Each row of a before or after table is a point. One or more steps were done to the points. Then noise was added and the rows were shuffled. The steps act on columns, c1 being the first. Write out the steps. A step turns or swaps two columns, mirrors them in a line or flattens them onto one, adds a multiple of one to another, or multiplies or shifts one. Angles are multiples of 10 degrees, from the lower column toward the higher: turns from -170 to 170, lines from 10 to 170 but not 90. Use the fewest steps. Two steps may share a column if one is a turn and the other turns, adds or multiplies; they go together, in the order done. Otherwise the lowest column goes first.

Before:
[[ 10 -24  14]
 [ 23 -30 -16]
 [ 18 -46  16]
 [-24  -4  34]
 [-45   8  22]
 [-55  31  31]
 [ -1 -47  -3]
 [ 26 -17   2]
 [ -7  -3  13]]
After:
[[  8  27   8]
 [-36   9 -36]
 [ 10  45  26]
 [-14  22 -31]
 [-14  31  28]
 [ 11  14  37]
 [-37  -5 -60]
 [ -5   9  -7]
 [ 22  14  17]]
Steps: turn c2 and c3 by -140 degrees; turn c1 and c3 by 20 degrees

Before:
[[ -4  46 -55  38   1 -18 -60  -4]
 [ 19  11 -26 -18 -54 -10   9   9]
 [-19  -8  19 -43 -29 -58   2 -38]
 [ -3  58  17 -42 -40 -16  24 -50]
 [ 13  26 -54 -27  29 -32  -2  13]
 [  2 -18 -13 -11 -22  28   0 -56]
 [ 28  26  36  40  36 -10  30  -5]
 [ 42 -21 -30 -53  25  -8 -41  11]
 [-52 -30 -26 -53  34 -15 -30  34]
 [ 29  -2  35  34 -59  23 -29 -12]]
After:
[[ -6   4 -27 -44 -40 -58  -2 -27]
 [-47 -40 -23 -51  45 -14  30  22]
 [  8 -11  32 -20 -50 -10 -10  29]
 [ 14  45   1  35 -58  23  30   9]
 [ 59 -11 -14 -42 -56 -16 -25 -35]
 [ 40  35  -2  41  33 -10 -30 -17]
 [-20  -1   9 -10 -40  30   1 -46]
 [ 28 -56  31  37  -2 -17  61  -5]
 [ 13 -40  43 -27  33 -32   4   1]
 [-19  10  52 -53  28  -9  41   3]]
Steps: turn c1 and c3 by 130 degrees; turn c1 and c2 by -110 degrees; turn c5 and c8 by -20 degrees; multiply c7 by -1
